Each row is a point. Each copy is the shape, with its points in the same order, stretched, turned, moved and blurred by noise. Some copies are also mirrored. Which?

Shape (7 x 2)
[[ 0.65 -0.07]
 [ 0.71  0.15]
 [ 0.23 -0.14]
 [-0.22  0.33]
 [-0.60  0.09]
 [ 0.44  0.02]
 [-0.64  0.07]]
Copy 1 (7 x 2)
[[ 0.33 -0.12]
 [ 0.44  0.11]
 [ 0.06 -0.13]
 [-0.33  0.39]
 [-0.61  0.21]
 [ 0.17  0.04]
 [-0.65  0.19]]
Copy 1 is: only turned
Copy 2 (7 x 2)
[[-0.06  0.45]
 [ 0.13  0.53]
 [-0.11  0.16]
 [ 0.40 -0.31]
 [ 0.19 -0.67]
 [-0.03  0.34]
 [ 0.20 -0.73]]
Copy 2 is: mirrored
Copy 3 (7 x 2)
[[ 0.09 -0.53]
 [ 0.30 -0.55]
 [-0.06 -0.16]
 [ 0.34  0.34]
 [ 0.06  0.68]
 [ 0.12 -0.30]
 [ 0.04  0.68]]
Copy 3 is: only turned
Copy 4 (7 x 2)
[[-0.73  0.50]
 [-0.71  0.61]
 [-0.37  0.15]
 [ 0.22  0.34]
 [ 0.50 -0.03]
 [-0.54  0.40]
 [ 0.52 -0.05]]
Copy 4 is: mirrored

Shape (10 x 4)
[[-0.08  0.12 -0.50  0.15]
 [-0.27  1.03 -0.04  0.16]
 [ 0.16 -0.28  0.03 -0.37]
 [ 0.23 -0.13  0.08 -0.07]
 [ 0.39 -0.32  0.69  0.10]
 [-0.37 -0.79  0.18 -0.29]
 [-0.36  0.02  0.10 -0.42]
 [-0.26  0.59  0.25 -0.81]
 [-0.06  0.16 -0.10 -0.51]
 [ 0.42  0.51 -0.59  0.30]]
Copy 1 (10 x 4)
[[-0.18  0.10  0.46  0.36]
 [-0.56  0.28 -0.35 -0.29]
 [ 0.17 -0.48  0.29 -0.15]
 [ 0.22 -0.22  0.32 -0.23]
 [ 0.43 -0.25  0.43 -0.88]
 [-0.19 -0.58  0.85 -0.19]
 [-0.40 -0.44  0.14 -0.33]
 [-0.49 -0.61 -0.66 -0.65]
 [-0.16 -0.43 -0.10 -0.12]
 [ 0.18  0.32  0.14  0.42]]
Copy 1 is: only turned
Copy 2 (10 x 4)
[[ 0.17 -0.04 -0.12  0.17]
 [-0.16  0.61  0.36  0.55]
 [-0.45 -0.17 -0.22 -0.22]
 [-0.47 -0.22 -0.04 -0.04]
 [-1.00 -0.40  0.32 -0.25]
 [-0.07 -0.31  0.08 -0.86]
 [-0.15  0.22  0.00 -0.33]
 [-0.50  0.83 -0.10 -0.07]
 [-0.27  0.27 -0.28 -0.03]
 [-0.24 -0.07 -0.19  0.78]]
Copy 2 is: mirrored
Copy 3 (10 x 4)
[[ 0.10  0.19 -0.40  0.22]
 [-0.89  0.43 -0.27 -0.21]
 [ 0.46  0.20  0.07 -0.14]
 [ 0.25 -0.06  0.11  0.00]
 [ 0.23 -0.61  0.52 -0.02]
 [ 0.69 -0.28 -0.57 -0.30]
 [-0.04  0.26 -0.39 -0.48]
 [-0.44  0.61 -0.04 -0.85]
 [ 0.12  0.40 -0.08 -0.41]
 [-0.07  0.39  0.02  0.66]]
Copy 3 is: only turned
